Each row of a before or after table is a point. The points were changed in one or more steps. Then noise was added and the rows were shuffled. The steps act on columns, c1 being the first. Name the steps. A step turns or swaps two columns, mirrors them in a line or flattens them onto one, adds a multiple of one to another, or multiplies or shifts one. Angles are multiples of 10 degrees, from the lower column toward the higher: turns from -170 to 170, lines from 10 to 170 but not 90. Use the fewest steps. Two steps may share a column if one is a turn and the other turns, adds or multiplies; they go together, in the order done. Otherwise the lowest column goes first.
(in the rows, 128 means zero)

Before (12 x 3):
array([[190, 108,  99],
       [186, 158, 121],
       [110, 124,  73],
       [135, 116,  84],
       [194, 152, 162],
       [138, 127, 113],
       [106, 126,  70],
       [144, 105, 130],
       [158, 185, 123],
       [190, 127, 105],
       [149, 167, 102],
       [180, 143,  94]])
After (12 x 3):
array([[108, 126,  35],
       [185, 147, 117],
       [159, 169, 121],
       [150, 154,  87],
       [109, 126,  39],
       [190, 116,  82],
       [181, 140,  74],
       [191, 127,  92],
       [139, 128, 103],
       [135, 119,  57],
       [194, 143, 183],
       [145, 111, 131]])
Steps: multiply c2 by 0.7; multiply c3 by 1.6

Before (13 x 6):
array([[130, 170, 121, 143,  91,  82],
       [167, 118, 104,  89, 141, 107],
       [183, 176,  43,  82,  69, 169],
       [ 79, 147,  98, 125, 129, 141],
       [107, 181, 148, 144, 154, 143],
       [135, 104,  78, 131, 159,  79],
       [125, 103,  57,  81,  70, 186],
       [121,  93,  96, 111, 174, 131],
       [ 99, 139, 115, 185, 148, 134],
       [151, 177,  84, 191, 111,  58],
       [124, 165, 114, 137, 121, 109],
       [212, 142,  82, 129,  63,  99],
       [ 65,  91, 133, 166, 185, 142]])
After (13 x 6):
array([[117, 144,  96, 110, 176, 102],
       [126, 113,  60,  77,  67,  66],
       [214, 136,  83, 131,  57, 159],
       [131, 125, 121, 147,  92, 188],
       [ 99, 119, 118, 185, 148, 136],
       [184,  83,  46,  83,  68, 127],
       [106,  90, 148, 140, 152, 149],
       [164, 143,  99,  91, 146, 135],
       [ 81, 113,  95, 123, 127, 135],
       [123, 113, 116, 134, 122, 163],
       [134, 165,  82, 135, 157, 155],
       [ 66, 141, 131, 167, 186,  93],
       [156, 134,  84, 195, 110, 213]])
Steps: turn c2 and c6 by 140 degrees; multiply c2 by 0.7

Before (9 x 9):
array([[153, 117, 192, 152,  80, 136, 167, 152, 123],
       [ 82, 127,  33,  30, 125, 106, 149, 121, 101],
       [ 98, 158, 150, 115, 114, 119,  56, 134, 188],
       [189, 119, 161, 117,  72, 105, 129, 102,  99],
       [ 36, 105,  74,  82, 105, 131,  77, 144,  89],
       [ 55, 120, 134, 120, 133, 170,  63,  86, 173],
       [168, 108, 168, 115, 142, 108, 132, 141,  95],
       [ 53,  91,  84, 126, 115,  77, 133, 118, 101],
       [195,  87, 150, 143,  96, 130, 119, 145, 153]])
After (9 x 9):
array([[ 99, 156, 157, 126, 140, 141,  36, 141, 187],
       [193,  88, 129, 148, 131, 161,  99, 131, 152],
       [152, 115, 182, 160, 125, 179, 148, 130, 122],
       [ 51,  90, 106, 123, 180, 130, 113, 123, 101],
       [170, 110, 154, 129, 145, 112, 110, 149,  96],
       [186, 118, 143, 102, 161, 181, 108, 113,  99],
       [ 33, 103, 103, 104, 133, 152,  59, 166,  89],
       [ 58, 116, 155,  94,  84, 132,  45, 100, 175],
       [ 82, 125,  47,  48, 149, 128, 133, 185, 101]])
Steps: add -0.3 times c1 to c3; turn c4 and c8 by -40 degrees; mirror c5 and c6 in the line at 130 degrees; shift c7 by -20

Before (13 x 14):
array([[185,  75, 162, 144, 147, 177, 154,  91, 116,  73, 136, 102, 155,
        108],
       [ 93, 123, 126, 105, 118, 123, 131, 134, 161,  99,  94, 125, 173,
        113],
       [158,  88, 170,  86, 144, 120, 132,  76, 114, 178, 161, 102, 132,
        109],
       [127,  94,  54, 180, 131, 179, 104, 153, 167, 130, 125, 203, 107,
        143],
       [121, 145, 158, 143, 122, 139, 113, 156, 136, 159,  64, 133, 121,
        128],
       [135, 129,  51, 138,  88, 154, 143,  78, 105, 125, 135, 199, 102,
        204],
       [142, 106,  97, 140,  80,  93,  74, 153,  95,  62, 195, 169, 127,
        114],
       [189, 103, 124, 142,  72,  99, 173, 102, 134, 134, 102, 127, 170,
        142],
       [135, 116, 140, 188, 102, 164, 140, 137, 172,  94, 152, 135, 133,
        128],
       [150, 127, 118, 143,  93, 138, 173,  70,  68, 142, 176, 134, 147,
         93],
       [156, 142,  83,  84,  91, 146, 128, 151, 150, 151, 121, 108, 146,
        158],
       [135,  90, 138, 179, 157, 132,  85, 107, 155, 121, 116, 108, 187,
        122],
       [140, 105, 108, 161,  88, 103,  97,  86, 136, 114,  83, 120, 115,
        114]])
After (13 x 14):
array([[128, 123, 169, 177, 111, 136,  83, 123, 152, 116, 112,  98,  71,
        122],
       [177, 183, 168, 143, 112, 185, 137, 115, 120,  77, 152,  86, 102,
        105],
       [ 90,  90, 166, 142, 179, 148,  92, 138,  89,  57, 218, 190, 135,
        115],
       [176,  66, 184, 178, 126, 129, 145, 136, 163, 126, 126, 250, 150,
        144],
       [ 94, 154, 145, 143, 196, 188, 168, 118, 129, 137,  99, 125,  97,
        146],
       [119, 173, 150,  85, 115, 157, 107, 109, 111, 176, 140,  84, 116,
        114],
       [102, 111, 158, 162, 167, 139, 111, 114, 132, 113,  93, 116, 148,
        114],
       [139, 143, 122, 142, 170, 144, 172, 101,  62, 141, 172, 133, 111,
         93],
       [156,  71, 143, 135, 164, 137, 181, 111, 108, 124, 138, 241, 160,
        207],
       [120, 131, 136,  99, 144,  96, 133, 131, 155, 102, 107, 126,  84,
        109],
       [139, 137, 107, 136, 131, 129,  98, 137, 135, 162,  60, 136, 134,
        130],
       [145,  76, 128,  90, 166, 160, 156, 138, 152, 152, 113,  90, 121,
        160],
       [162, 152, 127, 192, 155, 135, 124, 135, 166,  91, 165, 142, 128,
        133]])
Steps: swap c1 and c6; turn c3 and c7 by -30 degrees; turn c2 and c3 by -110 degrees; turn c5 and c13 by -170 degrees; multiply c8 by 0.4; add -0.3 times c10 to c11; multiply c12 by 1.6
